Each row of a before or after table is a point. The points were changed in one or more steps. Then noise was added and the rows were shuffled. The steps act on how far a point lies along the listed directions, d1 being the first. Name the steps. A step turns or swaps two directions, mirrors them in a line or flattens them onto one, adds a multiple of one to another, or multiplies one. Angles are multiples of 10 degrees, from the lower direction toward the higher: turns from -170 to 170, lines from 10 to 170 but not 90. Use the fewest steps. Two steps may share a direction if one is a turn and the other turns, adds or multiplies; they go together, in the order done. Otherwise the lowest direction goes first.

Directions:
(1): [ 15 -37]
(2): [37 15]
Before, 14 rows:
[[ 25 -48]
 [-26  16]
 [ -7 -11]
 [-46 -22]
 [-24   4]
 [-19 -24]
 [ 42  35]
 [ 13  -5]
 [ 29  -4]
 [-32 -10]
 [-18  10]
 [-16  29]
 [ 80  16]
 [  1  29]]
After, 14 rows:
[[ 53 -62]
 [-46  30]
 [-31 -42]
 [ 19  25]
 [-16  -3]
 [-23  20]
 [ 26  12]
 [  3  20]
 [ 50 -18]
 [  1  33]
 [  9 -24]
 [-10  21]
 [  1 -16]
 [-32   4]]
Steps: turn d1 and d2 by -60 degrees

Directions:
(1): [-55  -9   7  -4]
(2): [ 10 -44  30  17]
(3): [  1 -35 -40 -18]
Before, 12 rows:
[[-79 -24 -15 -12]
 [-33  -7 -13  -6]
 [ 26   3 -35  -3]
 [-34   8 -38 -23]
 [-28 -29 -23 -10]
 [ 12 -45  21  17]
 [ 49   9  14   8]
 [-29 -28   2  -8]
 [-15 -20 -49 -25]
 [ 39 -10   8   2]
 [ 11  -4  24  11]
 [-55 -24 -50 -16]]
After (12 x 4):
[[-24 -16 -51 -27]
 [-37 -29 -17  -4]
 [ 50   0  10   7]
 [ 16 -12  27  13]
 [ 18   2 -43 -10]
 [-32  -2 -12  -6]
 [ 15 -55  30  19]
 [-82 -15  -2  -6]
 [-62 -13 -48 -16]
 [-42  19 -37 -23]
 [-29 -31  12  -6]
 [ 43 -17  13   0]]
Steps: turn d1 and d3 by -10 degrees; multiply d2 by 1.3

Directions:
(1): [  5  -6 -16   3 -82  -4  -9   3  -9]
(2): [  9 -29  20 -22  -3   0  44 -34 -47]
(3): [-10 -19  19  23  -9  29 -11 -57  39]
(4): [ 23 -46  44  12  -1 -36 -10  27  17]
(5): [ 29  -8 -22 -23  14 -23 -56 -34 -17]
(6): [ -8   2  -2 -64  -9 -20  18  -6  47]
Before, 13 rows:
[[-30   1  27  -2   9  35  69  22   6]
 [ 13  26  -7  23 -19  -7  -4  40 -14]
 [  0  -6  22  -7  27   2  13 -10  23]
 [-32  26  -3  10  -4  40  19  -7  -3]
 [  9 -28  25  36 -11  -2 -27  18  25]
 [  7   0  16  30  21  -7  -9  26  -2]
 [-11 -19  33  11  50  -1   0 -12  43]
 [-12 -30  21  -4  -3 -10  -2   2  31]
 [ -3   2  21  23  73 -26 -14  35  12]
 [ -5   9  -3  22  34  12 -46 -15  17]
 [ 10 -10   7  19  15 -15 -15  22  -9]
 [ -7  27 -21  12  -2  35 -21 -22 -17]
 [-31  32 -17  27   4  20   3  -5  38]]
After:
[[ 18  -3   4  14  10 -19 -18  10 -28]
 [ -1 -28  17 -14  10 -26  -8  10  16]
 [-14  14  -1  23 -17  45  -4 -26  -5]
 [ 25 -39  10 -13  -4 -38 -43 -26  11]
 [  7  30   0  15  27   5  15  24 -24]
 [ 12  -1  -3 -33  95   2 -29 -29   5]
 [ -6   1  -4  10  33   5 -11 -48  19]
 [-16  12   2   1  45  27 -16 -42   4]
 [ 25 -12 -20  -8  -5 -45 -48   5 -39]
 [ 22 -12   4 -18   3 -19 -22 -20  13]
 [ 13 -33  32  21  12 -11  -8  27   2]
 [  9  -7   0  13  -6 -15  -8  21 -20]
 [  3 -14   2  18 -39   4 -27 -16  -8]]
Steps: multiply d5 by 1.3; turn d1 and d5 by -110 degrees; multiply d2 by 0; turn d3 and d4 by 30 degrees

Directions:
(1): [10 -1 13 47 17 56 -4  5 40 41 15  3]
(2): [ 48  42  42  -2  29 -32 -18  17  24 -10 -21  -7]
(3): [  4 -13  17 -21  -1  39 -17 -21  12 -38 -32  62]
(4): [-26  36  31  27 -58 -10  23 -15   2  20 -34  11]
(5): [ 29  -9   6 -56 -33  17 -28 -13  -1  50 -10 -23]
Before, 9 rows:
[[-13  -4 -16  30 -17  95  -3 -31   5  17  -9  46]
 [ 11 -15  -2 -25 -42  47 -11 -31  -4  35 -15  10]
 [  6  46  49 -37 -11 -42 -28   4 -10 -26 -53  14]
 [ 15  -1 -30 -22  41 -32 -11  13   0  40  44 -81]
 [  3  41  22  12 -28 -42  27  -4   7  19 -24 -14]
 [  5  23  24 -14 -12 -34   9   0  -8  -9 -35   2]
 [  0  50  22  11 -10 -49  -8   7  24  22   3 -27]
 [-32 -16  -8 -28 -35  12  20 -19 -11   4 -35  40]
 [-19 -52 -29 -26   7  38 -22  -6  -7  27  39   4]]
After:
[[ 39   8  12 -24  18 -16 -17  13   6  20  -7 -24]
 [ 48  -8   3 -22  31  -9 -14   6  18  -7   2  -2]
 [ 44  44  40 -30  22 -32 -42  30  11  43 -12 -44]
 [-50  10 -51  72   0  11  40   0 -37  11  38  -9]
 [-16 -11 -24  52  -2  36  18  -4   7  43  34 -16]
 [  5  -3  26 -21  24  55 -26 -35  42 -27 -34  58]
 [ 33  15  15 -31  43 -13 -46   5  33 -25   9  12]
 [-63 -24 -12  35 -32  42  12 -17  -4  19  16  33]
 [-27 -21 -37  -7 -14   6  29   2 -11  55  13 -27]]
Steps: turn d1 and d5 by -80 degrees; multiply d2 by 1.3; multiply d4 by 0.7; turn d3 and d4 by 150 degrees
